Each row of a before or after table is a point. One or more steps were done to the points. Then noise was added and the rows were shuffled. The steps act on columns, c1 being the first. Name the steps. A step turns or swaps two columns, mirrors them in a line or flattens them onto one, adds a multiple of one to another, or multiplies or shifts one. Angles are multiples of 10 degrees, from the lower column toward the higher: turns from -170 to 170, lines from 10 to 170 but not 90. Use the fewest steps. Two steps may share a column if one is a turn and the other turns, adds or multiplies; they go together, in the order done. Otherwise the lowest column goes first.

Before, 11 rows:
+0.14  +0.02  -0.30
-0.23  +0.03  -0.01
-0.32  +0.36  +0.15
-0.30  -0.21  -0.17
-0.34  -0.35  +0.16
-0.14  +0.06  +0.31
+0.12  +0.31  +0.23
-0.32  -0.14  +0.35
+0.08  -0.34  -0.33
-0.01  -0.38  -0.40
+0.34  +0.20  -0.25
After (11 x 3):
-0.35  -0.36  +0.45
-0.31  -0.20  -0.52
+0.01  -0.40  -1.21
-0.15  +0.04  +0.94
-0.21  +0.03  -0.03
+0.34  +0.23  -0.74
-0.32  +0.35  +0.45
-0.35  -0.12  +1.04
+0.12  +0.31  +0.66
+0.08  -0.34  -0.98
+0.18  +0.02  -0.89
Steps: multiply c3 by 3

Before, 14 rows:
-0.75  -0.17  -0.08  +0.21  +0.49  +0.53  +0.21  -0.19
+0.16  +0.48  +0.13  +0.74  +0.03  -0.77  -0.26  +0.24
+0.09  -0.15  +0.33  +0.48  +0.66  +0.00  -0.11  +0.19
+0.04  +0.25  +0.01  -0.79  -0.52  +0.70  -0.18  +0.19
+0.17  +0.15  +0.16  -0.02  +0.01  +0.07  +0.25  -0.04
+0.15  +0.26  +0.05  +0.47  -0.05  -0.36  +0.13  -0.51
-0.11  +0.17  -0.09  -0.58  +0.21  +0.37  +0.42  +0.15
-0.39  -0.08  -0.70  -0.45  +0.42  +0.42  -0.32  -0.35
+0.12  -0.08  +0.16  -0.60  +0.07  -0.46  +0.07  -0.29
-0.05  -0.70  +0.43  +0.09  -0.40  -0.05  -0.10  +0.39
+0.42  -0.28  -0.42  -0.10  -0.31  +0.42  +0.45  +0.25
+0.37  +0.01  -0.13  +0.23  -0.01  +0.62  +0.05  +0.45
+0.02  -0.13  -0.20  +0.14  +0.29  -0.06  +0.14  -0.64
+0.09  +0.01  +0.20  +0.01  -0.31  +0.06  -0.29  +0.53
After, 14 rows:
+0.15  +0.13  +0.11  +0.14  -0.06  +0.06  +0.23  +0.11
+0.07  -0.41  +0.36  +0.53  +0.46  -0.24  -0.13  -0.14
+0.43  -0.15  -0.43  -0.50  -0.12  -0.52  +0.47  +0.28
+0.02  +0.70  -0.02  -0.91  -0.51  -0.53  -0.20  +0.56
+0.10  -0.03  +0.19  +0.02  -0.38  -0.83  -0.29  -0.23
+0.15  -0.10  +0.05  +1.07  -0.08  +0.93  +0.10  -0.02
+0.34  -0.10  -0.11  +0.33  +0.04  -0.92  +0.07  +0.33
+0.04  -0.18  -0.17  +0.06  +0.38  +0.99  +0.13  +0.28
+0.09  +0.33  +0.15  -1.02  -0.01  +0.61  +0.10  -0.31
-0.06  -0.54  +0.43  -0.76  -0.65  -0.56  -0.08  -0.29
-0.11  +0.50  -0.07  -0.67  +0.30  -0.35  +0.41  +0.24
+0.14  -0.11  +0.12  +1.77  +0.00  -0.11  -0.25  -0.84
-0.73  -0.23  -0.05  +0.08  +0.55  +0.09  +0.21  +0.56
-0.41  +0.20  -0.69  -0.76  +0.78  +0.36  -0.32  +0.59
Steps: turn c2 and c4 by 40 degrees; multiply c4 by 2; add -0.5 times c3 to c5; multiply c8 by 1.6; turn c6 and c8 by 110 degrees

Before (8 x 12):
+0.57  -1.01  -0.21  -0.39  -0.02  -0.53  +0.16  -0.40  +0.13  -0.76  +0.45  +0.44
-0.61  -0.81  -0.49  +0.89  -0.09  -0.18  -0.28  +0.29  +0.33  +0.24  +0.55  +0.02
-0.17  +0.11  -0.36  +0.38  -0.07  +0.22  +0.29  -0.35  +0.09  -0.14  +0.06  -0.44
+0.30  +0.09  +0.74  +0.02  -0.18  -0.32  +0.33  -0.60  +0.05  -0.33  -0.20  -0.22
+0.40  +0.25  +0.50  -0.10  +0.19  -0.46  -0.18  +0.21  +0.61  -0.13  -0.59  +0.36
-0.12  +0.02  +0.29  -0.02  -0.37  -0.30  -0.44  +0.32  -0.56  -0.61  +0.38  -0.22
+0.62  -0.55  -0.27  -0.05  +0.39  -0.20  +0.57  -0.09  +0.53  +0.14  -0.58  -0.46
-0.58  +0.03  +0.53  +0.92  +0.78  -0.86  +0.33  +0.14  -0.40  -0.10  +0.10  +0.29
After:
-0.57  +0.10  +0.54  +0.17  +0.91  +0.70  +0.58  -0.11  -0.18  +0.40  +0.15  +0.38
+0.39  +0.01  +0.51  +0.04  +0.18  +0.07  +0.49  -0.33  -0.06  +0.37  -0.35  +0.46
+0.61  +0.28  -0.28  +0.07  +0.37  +0.59  -0.12  +0.48  -0.11  +0.63  -0.31  -0.59
-0.18  -0.33  -0.36  +0.00  +0.01  +0.14  -0.35  +0.13  +0.10  +0.35  -0.01  -0.58
+0.30  -0.53  +0.73  -0.03  -0.17  +0.43  +0.13  +0.31  -0.12  +0.17  -0.07  -0.28
+0.58  +0.34  -0.20  -0.02  -0.09  +0.41  +0.37  +1.04  +0.42  -0.26  +0.07  +0.57
-0.62  +0.76  -0.50  +0.00  +0.07  -0.15  +0.29  +0.43  +0.64  +0.74  +0.03  +0.04
-0.12  +0.23  +0.29  -0.07  -0.36  -0.22  +0.48  -0.22  -0.08  -0.10  +0.28  -0.29
Steps: turn c2 and c8 by -130 degrees; flatten c4 and c5 onto the line at 80 degrees; turn c6 and c7 by -120 degrees; turn c9 and c11 by -50 degrees; multiply c11 by 0.4; shift c10 by +0.50; multiply c12 by 1.3
